Each row is a point. To make a cloud, some directions were put in groups of two or more. Within a group, all points are equally far from the middle, so they leave a hole (a ring in 2 directions, a hollow ball in 3). The other directions are filled evenly. Then the cloud was stretched, turned, moved and blurred a little. How many holes are there, and how many directions does each take, smallest first?

Cloud:
[[ 53 -33  -7]
 [ 42 -42 -33]
 [ 42  11  38]
 [-32  -4  42]
 [-11  45 -15]
 [ 30  22 -45]
 [ 38  18 -25]
 [  1 -29 -13]
 [  3 -49  18]
 [-16  15 -44]
 [ -6 -24  33]
 [ 67  -8  -2]
 [ 52  23 -37]
 [ 43 -11 -35]
 [-26  13   1]
 [ -8 -45 -19]
 [-17 -31 -16]
 [ 30 -27  26]
 [ 43  35 -32]
 [ 38   9 -49]]
Holes: 0

Cloud (26 x 4):
[[ 16  65 -19  -1]
 [  9  -5  47  12]
 [-43 -47 -23 -19]
 [ 24   7 -20  -8]
 [-33 -27  55 -10]
 [-17   9 -25 -42]
 [ 20 -49  24 -26]
 [-28   5  50  17]
 [ 42   8  29  27]
 [-24  -2  45  30]
 [ -5 -45  47  27]
 [-34  34  29  44]
 [-79 -11  13 -21]
 [ 10 -68  22 -46]
 [-22  64 -28  35]
 [-38 -17  -6  20]
 [ -9  25  52  20]
 [ 27   5 -39  23]
 [  1  -1  49   4]
 [  1  49 -37  13]
 [ 15  24  -3 -21]
 [-13  64 -35  10]
 [ -2  -6  39 -28]
 [-60 -14  19   3]
 [  5  40  16 -25]
 [-30 -35  17  32]]
Holes: 1 (2)

Cloud, 47 rows:
[[-33 -25  11  -9  -5  40]
 [ -7 -47 -34 -17  31   8]
 [ 13  17  12 -16  51  -9]
 [ 16   7  20  -4  28 -25]
 [-39  21 -18 -46  24 -23]
 [-52  31  17  34  36 -25]
 [-45  20  28  -6  -3   3]
 [-16 -35 -26  -9  28 -45]
 [-27  31 -49 -39  15  -7]
 [ -3  44   8 -33  13   7]
 [-77  44 -13  -4  25  42]
 [-25 -35 -15 -40 -26  -8]
 [ -7  18  -9  21  61   4]
 [-34  36 -21  -9  14  -5]
 [  4  38  -7 -43  12   8]
 [-58  51 -31  -1  46  18]
 [ 35 -15  36 -18  15 -36]
 [-11  14 -52 -39  23   9]
 [-10  -8 -35 -21   6   5]
 [-26  24  -9   6  47 -18]
 [  0 -37  11  22 -18   2]
 [-53  10  37   1  20  20]
 [ 13 -42  14  -3  45 -13]
 [  4  15  27   0  48 -39]
 [-49 -16  12 -20  29  20]
 [ -1   9   4  -5  23 -23]
 [ 32 -58   3  -9  52  -3]
 [ -2  26  -4  -5  95 -53]
 [-35   2  24   4 -23  11]
 [-45  -3   8 -23  30  34]
 [-19  35 -13  42  68   6]
 [-12 -59 -25   7  -9   4]
 [ 26  -8  39  20   7 -44]
 [-55  13  -2   8 -28  37]
 [-62 -18  20  27  15  -3]
 [-16  56  11  11  54  15]
 [-29  30 -49  -8  13 -45]
 [  7  39  13  22   0 -51]
 [-31   9   6 -30  21  30]
 [-56   8   1 -18 -34  16]
 [-31  19 -48 -26  -3  -3]
 [  0  16  29 -28   0  18]
 [ -4  16 -38 -14  38 -19]
 [ -1  32 -21 -17  70  27]
 [-57  51 -18 -40  34  28]
 [ 27 -23  15 -29 -29  -7]
 [-39 -45  -1   8  35  23]]
Holes: 0
